Each point is reached from the start by the listed moves, each made 0, 1 or 2 times, or once backwards (-1), plus a little noise. Is the number of moves made odd or even? Then give how often each move was made.

Moves:
(1): [32  1 11  3  3]
(2): [ 1 23 -1 -2  2]
(3): [-9 -1 25 -2 -2]
Start: [ 1 -7 -3 19 -1]
Points:
[-23 -30 -38  19  -3] -> odd (-1, -1, -1)
[ 44  18 -19  23   7] -> odd (1, 1, -1)
[ 14 -32  60  20  -3] -> even (1, -1, 2)

Moves:
(1): [20 -2  1  3 -1  1  3 -2  0]
(2): [ 4 27 -3 -2 -3  0 -1  1 -4]
(3): [-2  4 28 -2 -5  1  1  1  1]
(4): [-1  1  1 21 -2 -2 -1  0  0]
(5): [ 0  7  4 -1 38 -2 -6  1  3]
(6): [-3  0 -1  0  0 31 -2  0  3]
(7): [-4  2  0  1  1 -1 22  1  0]
(8): [ 5 -2  0  0 -2  3 -1 21  0]
Start: [ 15   4   4   3 -15  -5 -16  13  10]
Points:
[36 38 32  2 14 30  1 33 12] -> odd (1, 1, 1, 0, 1, 1, 1, 1)
[38 -7 14 53 60 49 15 11 24] -> odd (2, -1, 0, 2, 2, 2, 2, 0)
[ 28  -4  44   6  58 -38  21  33  18] -> odd (1, -1, 1, 0, 2, -1, 2, 1)
[ 53  25 -26 -10  -6  27  34   8   8] -> even (2, 1, -1, -1, 0, 1, 2, 0)

Moves:
(1): [18 -3  1 -1 -1  0  0 -4 -1  0 -1 -1  0 -1  0]
(2): [ 1 20  0 -1  4  3 -1 -5  1  0 -1  2 -3 -1  2]
(3): [-2  0 27 -2  0 -2 -3  0 -5 -2  1 -5 -3 -6  1]
(4): [ 0 -1  5 26  0 -1 -1 -5 -2  0  1  1  0 -2 -1]
(5): [ 0 -2  0 -1 18 -1 -1  2  0  4  0 -2 -2  3 -2]
(6): [-1 -6  1  2  0 15 -3 -1 -1 -6 -2  1 -2  4  2]
(7): [-2  0  0 -1  1  2 26 -1 -1 -2 -3 -4 -2  2  1]
(8): [ 7  2  1  2  0 -2  4 24  0 -4  3  2  0  2 -2]
(9): [ 0  2  2 -1 -3  1  1  1 17  0  1 -1  3 -1  1]
(10): [-1  3  0  2 -5  6 -1  5  0 22 -3 -5 -2 -4  1]
(11): [ 1  0  2 -1  0  2  2 -1 -4  6 22  2  1  1 -3]
(12): [-5 -3  8  1 -2  1  6 -1  1  4 -4 24  0  0 -2]
Start: [ 1  5  2 -1  6  2  3  4 -2  1 -1 -8 -4 16 -5]
Points:
[ 13 -31  44 -31  15  28   9   4  17 -13  39  15  -1  26 -10] -> odd (1, -1, 1, -1, 1, 2, 0, 0, 2, -1, 2, 1)
[ 10 -36  35  23  40  14 -40 -26  -8 -25 -22 -13 -10  19  -4] -> even (1, -1, 1, 1, 2, 2, -1, -1, 0, -1, -1, 0)
[-24   8  54  29 -24  39   8  12   2  13 -27 -52 -18  -1  11] -> odd (-1, 0, 2, 1, -1, 2, 1, 0, 1, 2, -1, -1)
[ 42   3  -3  55  24  10 -18  25  15  57  -7  10  -1  15 -12] -> odd (2, 0, -1, 2, 2, 0, -1, 1, 1, 2, 0, 1)
[-25  38  55 -28   7  45 -36 -18 -16  24  35  -9 -19   7   2] -> odd (-1, 2, 2, -1, 0, 2, -1, -1, 0, 1, 2, 0)
[ 39  28  60  46  18 -23   3  26 -38 -21  59 -24 -10   5 -14] -> even (1, 1, 2, 2, 0, -1, 0, 2, -1, -1, 2, -1)

Moves:
(1): [ 8  4 -1  2  0  2 -3  1 -6 -1 -4 -1 -1  3 -1  0 -4 -1 -3  3  0  5]
(2): [-3 22 -1 -4 -7  2  1  1  6 -2  0  3  2  2 -4 -2  6  5  0 -6  4  1]
(3): [ 3  1 15 -3  1 -2 -6  6  5  0  2  2  8 -1  1  1  4 -7 -3  3 -2 -1]
(4): [ -1   0   2  11  -3  -4   4   2   4  -1  -5   0   0   0  -1   0 -10  -1
  -2  -2   2  -1]
(5): [-5  4  2  5 10 -2 -4 -1 -4 -2  3 -8 -1  1  4  2 -2 -2  4  1 -6  5]
(6): [-1 -3  0 -3  2 10  0 10  3 -3  1  0  1  5  4 -3  0 -2 -1 -1  4  0]
(7): [ 2  0  1 -3  7  1 15 -5  3 -1 -2  1 -4  1 -7 -5 -1 -6 -3  3  2 -6]
(8): [-1  3 -6  0  1 -8  4 16 -1 -2  6 -2  3 -5 -4  3 -4  4 -2 -1 -4 -3]
(9): [  6  -2  -3  -6   2  -4  -6   4  11   0  -1  -2 -10  -2   3   2  -1   2
  12  -4   0   3]
(10): [-1  2  0  0 -1  2  3  2  0 11  1  0  3 -2  0 -1 -3  1 -1 -3  1  4]
(11): [ 1 -1  0  3  0  1 -3 -4  3  0 10  2  2  4 -4 -1 -4  1  0  0  2  0]
(12): [-1 -1 -2  0 10 -4  1 -2 -5  6 -1 17  0  1  4  2 -3  1 -4  3  4 -2]
(13): [  2   2  -7  -4   3   2   3  -6   5   0  -6   0  18  -7   2 -11   0  -3
   5  -3   0   2]
(14): [-2  0  0 -7 -1 -5  1  2  2  1 -2  1  4 13  2 -5  0  1 -2  2 -5  4]
(15): [ 3  1  0 -1 -5 -4  6 -2  3 -2  4  0 -2 -3  8 -2 -1 -2 -2 -1  1  5]
(16): [ 1 -1 -7 -6 -2  1  0 -2  3 -2  1 -1  4  6  6 13  0 -1 -2 -2  1 -1]
(17): [ 4  1 -6  7  4 -5  5 -5  5  4 -2 -2  0  3  8  6 16  4 -8  1  2 -2]
(18): [ 4  0  4  0  0  3  5  2 -3  0  0 -4  1 -1  7  0 -4 15  2  1 -3  1]
(19): [ 0  4  3  1 -3  2  4  5 -3  4 -1  6  0  3  1  0  5 -6 15  4  4  4]
(20): [-5  1 -3  1 -7  2 -1  0  4  0  0  1  2 -2  3 -1 -4  3  1 16  0 -3]
Start: [ -4  -1  -1  13  10   5  -3   3 -11   3  -7  -5  -9  -6   3   3   6  12
   0  -1  -1   6]
Points:
[  0  34 -27  -6  47  -6 -27  60  16  -6 -11  23  37  18  10   7 -44 -17
  31 -14   7  24] -> even (2, 1, 1, 2, 2, 2, 0, 2, 2, 0, 1, 2, 2, 1, -1, 2, -1, -1, 1, 0)
[ -2   1 -44  38  41 -19 -22 -36 -13  10  -1   3   8  14  10  30  34  15
  -7 -19   2   9] -> odd (0, 0, -1, 0, 1, -1, -1, 0, 0, -1, 2, 1, 1, 0, -1, 1, 2, -1, 0, -1)
[-10  41  -4   7 -37  -7  39  17  -6   2 -20   4   7  20  37  -2   5  53
  -2 -33   7  25] -> odd (-1, 2, -1, 2, -1, 0, -1, 0, -1, 0, -1, 0, 0, 2, 2, 1, 0, 2, 1, -1)
